Each row of a before or after table is a point. The points were changed in one or more steps. Then noise was added and the rows were shuffled. The steps act on columns, c1 being the first. Name the steps. A step turns or swaps two columns, mirrors them in a line or flattens them onto one, adds a multiple of one to another, or multiplies or shifts one. Angles are multiples of 10 degrees, from the lower column toward the higher: turns from -170 to 170, lines from 10 to 170 but not 90. Use the fewest steps. Two steps may share a column if one is a turn and the other turns, adds or multiplies; they go together, in the order done. Otherwise the lowest column goes first.

Before, 10 rows:
[[ 0.91 -0.07]
 [ 0.37 -0.03]
 [ 0.56 -0.03]
 [-0.15  0.02]
 [ 0.17 -0.08]
 [ 0.29  0.03]
 [ 0.27  0.49]
 [-0.30 -0.15]
 [-0.02  0.70]
 [ 0.12 -0.48]]
After:
[[-0.25 -0.67]
 [ 0.09 -0.57]
 [ 0.27  0.40]
 [-0.20  0.28]
 [ 0.50 -0.18]
 [ 0.88 -0.24]
 [ 0.33 -0.13]
 [ 0.19  0.01]
 [ 0.26 -0.12]
 [-0.18  0.02]]
Steps: mirror c1 and c2 in the line at 170 degrees

Before (9 x 8):
[[-0.02 -0.15  0.16 -0.03 -0.13  0.51  0.45  0.02]
 [-0.28 -0.04 -0.37 -0.07  0.02 -0.31  0.41 -0.29]
 [ 0.21  0.22 -0.45 -0.14  0.07  0.57  0.37  0.37]
 [ 0.42 -0.63  0.14  0.08 -0.53  0.00 -0.25  0.14]
 [ 0.09  0.00 -0.29  0.32 -0.57 -0.21  0.32  0.07]
 [ 0.09  0.37 -0.40  0.18  0.06  0.41  0.46 -0.39]
 [-0.28 -0.42 -0.39  0.04 -0.73 -0.19 -0.39  0.17]
 [-0.49  0.09  0.42 -0.21  0.02 -0.19 -0.28  0.34]
 [-0.41 -0.50  0.04  0.32  0.23 -0.04 -0.01  0.02]]
After (9 x 8):
[[ 0.36 -0.24 -0.28  0.16  0.01  0.11  0.33 -0.41]
 [-0.15 -0.37 -0.02 -0.15  0.12  0.23  0.32  0.43]
 [-0.14 -0.42  0.42 -1.01  0.36 -0.12 -0.53  0.07]
 [ 0.38 -0.16 -0.28 -1.24  0.53 -0.25 -0.55 -0.08]
 [-0.04 -0.43 -0.40 -0.25 -0.37 -0.03 -0.26 -0.03]
 [ 0.30 -0.16  0.09 -1.52  0.24 -0.16  0.27 -0.15]
 [ 0.45  0.00  0.21  0.38  0.04 -0.04  0.45  0.69]
 [-0.42  0.21 -0.50  0.43  0.12 -0.39 -0.20  0.01]
 [ 0.41  0.09  0.08 -0.27 -0.16  0.56  0.58  0.15]]
Steps: turn c1 and c3 by 90 degrees; turn c2 and c7 by 30 degrees; turn c4 and c5 by -140 degrees; multiply c4 by 2.5; turn c6 and c8 by 60 degrees

Before:
[[-0.60  0.40 -0.25  0.14 -0.64  0.05 -0.07  0.15 -0.15  0.05 -0.43 -0.55]
 [ 0.16 -0.51  0.08 -0.46 -0.20 -0.18 -0.17 -0.39 -0.42 -0.12 -0.39  0.04]
 [-0.12 -0.21 -0.16  0.26 -0.26  0.64 -0.70 -0.09  0.19  0.83  0.12  0.10]
 [ 0.41 -0.19  0.37  0.02 -0.10 -0.57 -0.35 -0.66  0.43 -0.01 -0.21 -0.41]
 [-0.33 -0.50  0.20  1.03  0.10  0.20 -0.19 -0.08 -0.18  0.01  0.22  0.09]
 [-0.03 -0.43  0.71 -0.49 -0.18 -0.85  0.03 -0.10 -0.22  0.15 -0.11 -0.33]
 [-0.38  0.07  0.44 -0.17 -0.28 -0.11 -0.24  0.22  0.37 -0.34  0.16  0.25]
 [ 0.13 -0.30  0.90  0.56 -0.39 -0.19  0.12  0.18 -0.30  0.01  0.08  0.08]
 [-0.57  0.26  0.08 -0.03 -0.04  0.57 -0.04 -0.15 -0.36  0.14 -0.31 -0.04]
 [-0.31 -0.13  0.00  1.02 -0.01  0.11  0.14  0.10 -0.33  0.45 -0.32  0.34]
 [ 0.15 -0.07  0.38  0.11  0.14 -0.14 -0.56  0.15 -0.15 -0.03  0.21  0.14]]
After, 11 rows:
[[ 0.41  0.58 -0.53  0.50  0.35  0.54  0.13  0.39  0.18  0.10 -0.19 -0.51]
 [-0.52 -0.10  0.32 -0.75  0.06 -0.53  0.00  0.27  0.20 -0.25 -0.33 -0.19]
 [-0.26 -0.20 -0.51 -0.56  0.36  0.05 -0.04 -0.14  0.31  0.35  0.19  0.06]
 [-0.32  0.21 -0.15  0.01  0.70 -0.49  0.26 -0.05 -0.20 -0.94  0.10  0.26]
 [-0.71 -0.41  0.23 -0.65  0.47 -0.04 -0.43  0.11 -0.20 -0.04 -0.42 -0.38]
 [-1.09  0.04  0.31  0.28 -0.10 -0.03 -0.09 -0.15  0.10 -0.49 -0.34  0.25]
 [-0.31  0.13 -0.03  0.50  0.18  0.20 -0.37 -0.33  0.94  0.02  0.05 -0.58]
 [ 0.06 -0.02  0.02  0.25  0.33  0.14  0.48 -0.15  0.43  0.07  0.22 -0.15]
 [ 0.34  0.39 -0.04 -0.35  0.06  0.85 -0.18 -0.19  0.76 -0.02 -0.11 -0.88]
 [ 0.53  0.62  0.36 -0.07  0.25  0.15 -0.03 -0.04  0.22  0.13 -0.37 -0.09]
 [-1.14  0.41  0.09  0.24  0.08 -0.18  0.22 -0.26  0.24 -0.05  0.23 -0.07]]
Steps: multiply c1 by 1.6; turn c1 and c4 by 50 degrees; turn c2 and c8 by 140 degrees; turn c3 and c9 by 110 degrees; add -0.7 times c9 to c12; turn c5 and c7 by 130 degrees; turn c6 and c10 by -170 degrees

Before, 12 rows:
[[-0.08 -0.69  0.41  0.28  0.38  0.10 -0.61  0.25 -0.14  0.18 -0.44 -0.45
  -0.33 -0.15  0.13  0.30  0.16 -0.13 -0.21 -0.74 -0.53  0.07 -0.14  0.13]
 [ 0.25  0.01 -0.06 -0.07  0.00 -0.52 -0.27  0.29  0.57 -0.12 -0.59  0.31
  -0.24 -0.14  0.00 -0.21  0.15  0.57  0.48 -0.07  0.42  0.44  0.09 -0.21]
 [ 0.36 -0.46  0.00  0.65  0.90  0.41  0.00  0.39  0.37  0.12 -0.02 -0.01
   0.14 -0.45 -0.23 -0.24  0.50  0.14 -0.09 -0.02  0.23 -0.43  0.43  0.19]
 [ 0.13 -0.11 -0.07  0.06 -0.12 -0.14  0.24  0.35 -0.01 -0.72  0.11 -0.25
   0.40  0.04 -0.44 -0.05  0.30  0.10  0.28 -0.05 -0.13  0.12  0.25 -0.49]
 [ 0.18 -0.54 -0.31  0.42  0.42  0.51  0.51  0.19  0.42 -0.20 -0.03  0.46
   0.43  0.24 -0.29 -0.03 -0.07  0.34  0.08  0.37  0.12  0.11 -0.07 -0.44]
 [ 0.20  0.18 -0.06  0.00 -0.22 -0.22 -0.15  0.33  0.18  0.25 -0.55  0.08
   0.05 -0.51  0.04  0.32 -0.06  0.45  0.13 -0.11 -0.38 -0.24 -0.34  0.42]
 [-0.34  0.23 -0.15  0.46  0.07  0.02  0.46 -0.03 -0.12  0.03 -0.42 -0.18
   0.18 -0.34 -0.05 -0.07  0.33  0.14  0.19 -0.59 -0.25 -0.10 -0.27  0.11]
 [ 0.19  0.00  0.02  0.11  0.36 -0.02  0.12 -0.18  0.27 -0.32 -0.02 -0.37
  -0.43 -0.33 -0.36 -0.12  0.24  0.29  0.67 -0.27  0.01  0.14  0.05 -0.37]
 [ 0.09  0.30  0.10  0.22  0.19 -0.16  0.49 -0.01  0.09 -0.16 -0.24  0.08
  -0.36  0.31  0.28  0.82  0.36  0.15  0.25 -0.14  0.11  0.35  0.09  0.20]
 [ 0.36 -0.27 -0.33  0.20 -0.06 -0.22  0.15 -0.14 -0.28  0.21 -0.29  0.05
   0.20 -0.40 -0.04 -0.01 -0.90  0.06 -0.52 -0.61 -0.05 -0.16  0.43 -0.27]
 [-0.01  0.17 -0.33  0.43 -0.36  0.28  0.22  0.50 -0.45  0.19 -0.22  0.27
  -0.21 -0.10  0.20  0.10 -0.39  0.02  0.15 -0.34  0.09  0.15 -0.07 -0.63]
 [ 0.13 -0.04  0.22  0.21  0.45 -0.53  0.53  0.32  0.19  0.42 -0.23  0.64
  -0.10 -0.73 -0.28  0.32 -0.23  0.51 -0.05  0.14 -0.18  0.13  0.38  0.07]]
After (12 x 24):
[[ 0.25 -0.15 -0.07  0.12 -0.11 -0.13  0.28  1.04 -0.34 -0.70  0.10 -0.25
   0.40  0.16 -0.46 -0.04 -0.38 -0.24 -0.21 -0.09  0.14  0.09  0.07 -0.50]
 [-0.33  0.22 -0.33  0.45 -0.32  0.28 -0.04  1.49 -0.61  0.03 -0.29  0.26
  -0.18 -0.34  0.23  0.11  0.14 -0.13 -0.11  0.26  0.19  0.18 -0.01 -0.66]
 [ 0.24 -0.48  0.01  0.63  0.93  0.45 -0.07  1.22  0.44  0.14 -0.06 -0.04
   0.14 -1.33 -0.21 -0.19 -0.67 -0.11  0.18  0.22 -0.14 -0.46  0.00  0.16]
 [ 0.10  0.01 -0.06 -0.05 -0.03 -0.52  0.02  0.88  0.12 -0.02 -0.61  0.31
  -0.26 -0.44  0.00 -0.22 -0.27 -0.70 -0.13  0.44 -0.25  0.47 -0.13 -0.19]
 [-0.01  0.17 -0.05 -0.03 -0.20 -0.19 -0.10  0.94  0.04  0.29 -0.50  0.04
   0.06 -1.53  0.06  0.34  0.21 -0.44  0.12 -0.28  0.33 -0.19 -0.39  0.38]
 [ 0.19 -0.01  0.00  0.11  0.39 -0.02  0.13 -0.55 -0.44 -0.34  0.01 -0.39
  -0.40 -0.96 -0.35 -0.14 -0.26 -0.57 -0.48  0.17  0.15  0.18 -0.10 -0.34]
 [-0.29 -0.03  0.21  0.20  0.38 -0.49 -0.06  0.97  0.24  0.18 -0.32  0.59
  -0.11 -2.21 -0.25  0.34 -0.29 -0.44  0.30 -0.18  0.03  0.16  0.14  0.03]
 [-0.03 -0.60 -0.29  0.47  0.39  0.49  0.15  0.60  0.34 -0.31 -0.06  0.49
   0.38  0.77 -0.33 -0.01 -0.03 -0.34  0.14 -0.08 -0.35  0.18 -0.21 -0.45]
 [-1.02 -0.25 -0.27  0.20 -0.07 -0.23 -0.05 -0.38  0.27  0.15 -0.29  0.06
   0.19 -1.26 -0.02 -0.03 -0.24  0.24  0.48  0.32  0.51 -0.19 -0.04 -0.23]
 [ 0.45  0.25 -0.11  0.49  0.10  0.09  0.07 -0.08 -0.33 -0.12 -0.44 -0.15
   0.16 -1.06 -0.05 -0.07  0.31 -0.19 -0.11  0.17  0.61 -0.09  0.11  0.08]
 [ 0.26  0.34  0.09  0.27  0.19 -0.19  0.16 -0.03 -0.16 -0.32 -0.22  0.07
  -0.29  0.90  0.25  0.81 -0.25 -0.24 -0.22  0.16 -0.02  0.33  0.00  0.20]
 [ 0.19 -0.67  0.45  0.29  0.44  0.12 -0.13  0.76  0.11  0.34 -0.48 -0.47
  -0.35 -0.47  0.07  0.34  0.05  0.22  0.11  0.04  0.92  0.13 -0.05  0.10]]
Steps: turn c1 and c23 by -50 degrees; turn c1 and c17 by -110 degrees; flatten c7 and c10 onto the line at 110 degrees; multiply c8 by 3; add -1 times c19 to c9; turn c18 and c19 by 150 degrees; multiply c14 by 3; turn c20 and c21 by -130 degrees
